Each row is a point. To make a cloud, some directions were put in groups of two or more. Within a group, all points are equally far from the middle, so they leave a hole (a ring in 2 directions, a hollow ball in 3). The other directions are filled evenly. Then the cloud was stretched, turned, moved and blurred a little. How many holes are there, and how many directions does each take, smallest first?

Cloud, 14 rows:
[[-27.6   1.0]
 [-27.3  -3.0]
 [-12.1 -20.0]
 [ -3.9 -22.3]
 [ 20.5 -10.3]
 [ 18.9 -14.0]
 [ 20.4  -2.9]
 [-23.9   9.3]
 [-27.3   2.8]
 [ -6.4  16.0]
 [-24.7  -9.6]
 [ -8.6  16.0]
 [ 18.5 -14.5]
 [ 18.7   1.3]]
Holes: 1 (2)

Cloud, 19 rows:
[[  7.6 -19.4 -16.9]
 [-21.1   6.9   9.8]
 [-11.1  10.5  17.5]
 [ -9.9  17.7   8.8]
 [ -0.6  22.0 -20.5]
 [ 19.5  -1.1 -35.9]
 [ -6.7 -18.6   8.3]
 [ 16.3 -17.2   7.7]
 [  3.9  -6.9  25.7]
 [-23.7  -1.0 -22.8]
 [-27.6   1.5  -9.3]
 [-25.5  -8.3  -0.6]
 [-23.7  -6.5   7.6]
 [ 14.7  -8.4 -33.4]
 [-24.8  -7.3   4.0]
 [ 23.2 -12.7  11.5]
 [ 15.8 -16.7 -18.9]
 [-20.3   1.4 -28.4]
 [-23.3 -11.0   0.4]]
Holes: 1 (3)

Cloud, 31 rows:
[[ -6.2  18.3   4.2 -24.8]
 [ 10.8 -15.8  19.4  15.6]
 [ -4.7 -10.0  29.1  15.5]
 [-27.0  21.2 -25.3 -17.9]
 [-18.5   1.6  15.7 -21.6]
 [-11.6 -12.7  -4.3  15.5]
 [ 20.4   7.3  11.3  10.8]
 [ 11.4  16.8  15.9   4.0]
 [ 18.4  11.0  12.7   9.0]
 [-11.8  17.8   4.0 -24.8]
 [-11.6 -15.2   2.4 -32.4]
 [ -0.4 -11.6 -23.4 -27.0]
 [  1.0 -10.3 -16.9   4.8]
 [  7.5  -1.8 -15.9  10.0]
 [  0.4  -7.4 -27.2 -18.9]
 [ 12.4 -14.4  13.6  16.6]
 [  1.0 -18.5   3.3 -35.5]
 [-33.4   1.5 -12.3 -20.7]
 [-29.1  -1.8  -6.7 -25.6]
 [ -7.9  18.2   6.6 -23.2]
 [ 15.5   5.3  -0.3 -33.3]
 [ 26.9  -4.2  18.2  -2.4]
 [-11.0  14.0  20.6  -9.1]
 [ 12.7 -14.7  -0.1 -38.0]
 [ 22.9   0.1  11.5  11.0]
 [ 16.3  10.0   9.0 -22.3]
 [  2.0  -8.7 -24.6 -28.9]
 [-35.1   2.3 -14.8   5.8]
 [ 14.1   6.3  -2.5  17.4]
 [-25.7   8.1   1.0 -26.3]
 [ 18.1 -10.4  10.9  14.9]]
Holes: 2 (2, 2)

Cloud (47 x 6):
[[ 12.8  -6.7  10.5 -43.9 -18.2 -15.5]
 [ 10.3   9.7  11.0  15.8  -3.5  16.6]
 [  4.6 -22.1  19.1  13.2  -4.3 -15.9]
 [  9.2   0.3  15.4   3.3  17.0 -13.4]
 [ -4.1   4.1   9.6  15.9  15.5  19.3]
 [-32.6  -8.6  -6.5  19.0  26.6  -2.6]
 [  8.0 -24.8  16.7  -6.6  -1.6  -5.3]
 [ 13.7   1.2  14.9 -13.6 -26.2 -28.1]
 [-11.9   0.1   7.7  17.3  17.9  29.0]
 [-10.8 -25.8  -0.1 -21.3 -14.9 -14.1]
 [-26.3  14.5  -3.0  13.3   2.0 -24.2]
 [-32.8  -9.4  13.7   9.9   7.7  -1.9]
 [-23.2   4.4 -22.1  21.7  10.8 -27.6]
 [ 19.3  16.0  -9.1  -2.6  -3.0 -23.4]
 [ 16.2  23.9  -3.5   5.2 -14.4   2.5]
 [ -4.8  14.0  18.0 -14.0  -2.2   8.9]
 [-14.6 -13.8  20.7  -3.6   3.2  22.6]
 [  8.1 -22.6  -0.8  20.9   7.4 -33.3]
 [ -5.0  -5.3  15.8  24.0  15.1  -6.1]
 [ -0.2  15.2  17.8  11.2 -15.6   4.0]
 [-28.7 -23.1  14.7 -15.2 -19.4 -12.8]
 [ -9.7  23.0   0.1   3.5  -2.2  22.1]
 [ 25.2 -13.2   4.8 -45.6   5.2  11.3]
 [ 13.9 -21.4   8.9 -31.3   3.8  14.6]
 [  7.6  21.9 -24.8   0.0   7.1  -3.1]
 [  9.1 -35.2   1.4  -7.8   7.7   0.8]
 [ 16.4  -3.3 -27.4  12.0  13.8   8.4]
 [ -5.3 -13.3  17.0 -35.9 -13.0 -12.8]
 [  7.5  -6.2 -18.5 -35.9 -16.3  -5.0]
 [ -7.3  -6.7 -32.3 -13.3   4.2 -32.3]
 [-20.0  18.5 -21.5 -22.3  -4.2  11.8]
 [-29.6  14.1  -7.9  -7.7 -10.0  15.7]
 [-12.4 -10.9   7.0 -26.5  22.6  13.4]
 [-10.1 -16.4 -25.4 -29.8  22.8  20.2]
 [-22.1   6.3   4.3 -15.0   5.1  10.8]
 [  8.0 -12.8 -12.6 -19.5 -18.6  -2.9]
 [ -8.4 -19.3 -28.7  21.7   4.5 -12.8]
 [ -8.3  -8.2   6.4 -33.4 -20.2  39.0]
 [ -9.2   4.9 -19.9  26.3  18.7  -3.2]
 [ 10.4  -3.0   1.4  21.7  11.4 -19.2]
 [  2.7  11.3   4.5   4.7  21.0  -6.1]
 [ -2.2  12.6  12.6  12.6  -3.8 -25.6]
 [ 11.6  11.0  -8.1  25.3  -5.7  20.2]
 [ -7.1  14.7 -30.4  -0.3   6.4 -14.6]
 [ 16.0 -18.2  -7.8 -43.8   4.5  14.2]
 [-32.5 -26.5   9.1 -14.3   9.4 -20.6]
 [ 13.2   0.7 -10.0  23.7  15.4  -0.1]]
Holes: 1 (3)

Cloud:
[[ 15.1   4.8 -19.6   4.3  21.2  -0.9 -13.1   2.4]
 [ 10.9  12.7  21.1  29.0  21.4  15.9  10.3 -30.2]
 [ -9.1  15.7   6.8 -13.4 -22.2  15.4 -17.8  -0.4]
 [-36.3 -22.1  -5.5  -1.8 -21.2 -13.7  13.0  -3.6]
 [ 15.5   7.5  15.5  35.0   5.0  -7.3 -35.4 -25.2]
 [  1.0   2.2   1.8  37.6   6.5 -11.9 -13.5   8.9]
 [ -3.7 -23.3  14.8 -25.7 -18.8   7.1  -8.8 -26.5]
 [-11.3  -5.5  21.6  26.5   6.7  -8.5 -14.5   3.8]
 [-12.7 -19.1  18.0  -9.0 -10.2 -17.2  19.4  14.6]
 [  9.1  37.1 -15.6  10.6  17.3  -7.0 -10.9 -21.0]
 [ -7.5 -12.1 -18.2 -23.8  -9.3  -5.9  19.2   4.6]
 [ -6.4 -13.3  -8.7 -14.1  32.4  -5.8   7.5   6.6]
 [-17.8   3.5   8.6  22.2  17.5 -33.8 -24.2   7.3]
 [-28.7 -10.6  -9.3 -18.1 -26.9   3.7  20.4   5.1]
 [-22.8   7.0   7.8  12.3   6.8   5.4   7.1 -27.4]
 [-14.1   4.3   4.5  19.0  19.8 -42.4  -1.6 -15.1]
 [  9.2 -10.8 -16.0  -0.8   8.1 -13.3 -20.3   1.3]
 [-18.3  31.0  24.9  11.3  -0.6  22.7  12.5   2.3]
 [-30.0  -0.7 -12.3  14.2  17.3 -27.8  31.0   2.6]
 [-21.5  19.9  -4.3  15.5 -33.8  14.5  10.2 -32.3]
 [  0.3   2.5 -12.4  -7.4  -1.8  30.7 -29.0  -1.0]
 [-13.6 -15.2   0.1  22.1  12.1  -2.5  -1.8  13.7]
 [ 28.0 -16.4 -26.9  -5.9  33.3   2.8  -5.9  -2.9]
 [ -2.1  12.7   8.8  -6.2 -30.0  27.7   2.6  -6.7]
 [  5.5  10.6  11.8 -17.2   0.3  19.1  30.0  -5.4]
 [-18.2  32.2  -5.5  23.6 -17.3  -5.8   6.7  14.8]
 [ 13.0 -18.4  -2.6  -0.4 -11.1   8.9 -29.0  12.9]
 [ -8.8  15.7   0.5  15.7 -23.2 -31.7   2.2  -5.5]
 [  7.2 -14.7  21.9  21.8 -39.9 -20.1 -15.9 -34.4]
 [ 14.2 -20.0 -13.6   3.9   6.0 -21.8 -20.4  -1.7]
 [ 18.7  11.1 -25.1  -0.3   1.4   5.4   7.1  -6.1]
 [  4.8 -17.7 -15.9  21.7   0.6 -34.6  -6.3  -7.7]
 [ -9.9   9.2   1.0  13.8  21.7 -12.2  22.4  15.8]
 [ 11.6 -10.7   2.3   2.8  -6.0 -16.4  -7.4  18.5]
 [ 13.4 -28.6  -4.6  -6.1 -15.4  12.4  13.2   5.4]
 [-35.6  15.1 -11.6  -5.5 -19.6  13.8  -4.8  -0.9]
 [ -7.2  34.7 -11.9  20.7  -3.6 -11.3 -27.6 -29.3]
 [-12.1  17.8  -9.3  23.0 -26.1  28.2 -15.5 -14.9]
 [ -9.2 -16.7   3.7 -31.0  19.2  -1.9  -9.1 -29.3]
 [ -3.8  -5.8  -2.6  13.6  23.6   0.6  -0.1 -23.8]
 [  7.5 -11.7  14.1   7.1  -4.3 -12.8 -11.9  -6.8]
 [-14.1 -12.9   5.3 -14.4   7.4  -5.1  35.1 -11.8]
 [ 15.5   2.2  18.7  -9.9 -21.9  -1.5  -5.3  -9.5]
 [-30.8  33.1  21.9  12.3 -15.8  32.5  -4.3  -3.6]
 [-22.4  12.6  -0.5  -4.3  20.4  -1.3  22.4 -23.5]
 [-12.2  -8.3 -22.8  14.9  25.4 -23.1 -12.2 -19.6]
 [  5.7   8.9  -2.7  29.4 -10.8  -1.5 -29.1 -15.1]
 [-10.4  -8.4  17.5 -12.5   1.9 -33.0  -8.5  -4.2]
 [ -6.8  31.4  16.0 -20.0   4.1 -12.5 -19.7  -0.3]
 [-23.0 -23.0  -2.4 -17.0 -25.0 -25.5  -5.4   6.9]
 [ 17.8  -0.5   5.5  -0.5  24.6  21.2  -1.8  23.5]
 [  9.3  18.1  -6.3  25.9  -9.9  19.6  19.3 -36.5]
 [-12.7  15.4   8.6 -19.1  -2.4  -9.9 -20.1  24.5]
 [  3.1  18.8  14.2  -9.0  12.9  10.9 -19.9  15.1]
 [ -6.8 -10.7 -33.0   7.6  10.4 -13.5  20.5 -21.0]
 [ 31.8  19.2  -4.8   9.6  25.3  26.7  -4.4  -7.3]
 [ -1.4 -29.7 -21.5 -21.6  -1.8  -3.4   7.0  -6.7]
 [ -3.1  16.3  -6.4   3.4  -6.7  -8.9  19.8 -19.5]
 [-23.9  10.1  15.6 -19.5  -0.9   1.1  -0.3   9.9]
 [ 12.8   6.6 -19.2   7.5 -12.4  31.9  22.5  14.1]
 [ -4.1  -2.6  20.7  22.9   8.3  -2.1 -16.8   4.5]
 [-30.3  14.8   5.1  14.1  -9.2  10.3   4.3 -14.0]
 [-17.3 -22.4  11.1   0.6  -8.8   2.2  -5.9  36.0]
 [  2.2  -8.3   3.2  -7.6  -4.6 -10.1 -12.0  -8.0]
 [  9.3  16.4  -4.1  23.0 -39.1  -4.6 -13.2  16.1]
 [-11.6  22.0   7.2 -22.3 -20.1  -1.3  -1.2  -5.6]
 [ 26.8   5.5 -12.8  22.1  -9.1  21.3 -21.2  -7.1]
 [-26.1  -1.2 -13.6   7.5 -31.1  11.9  22.7  16.5]
 [ -1.9   7.3  -5.4  -6.7 -19.1 -24.7  -6.8  -4.4]
 [ -4.6   4.4 -19.5 -19.5 -41.4   8.7 -11.6 -17.4]
 [  2.8  -1.7 -18.7   5.2  16.7 -15.1   5.2 -33.0]
 [-34.6   8.2  14.6  20.6  12.3 -22.8   1.6 -20.2]
 [-16.0  -4.2  21.8  35.2  19.6  -5.6   6.1  10.9]
 [ -2.0   4.3  19.0   8.7  21.8   5.9  10.9  17.1]]
Holes: 0
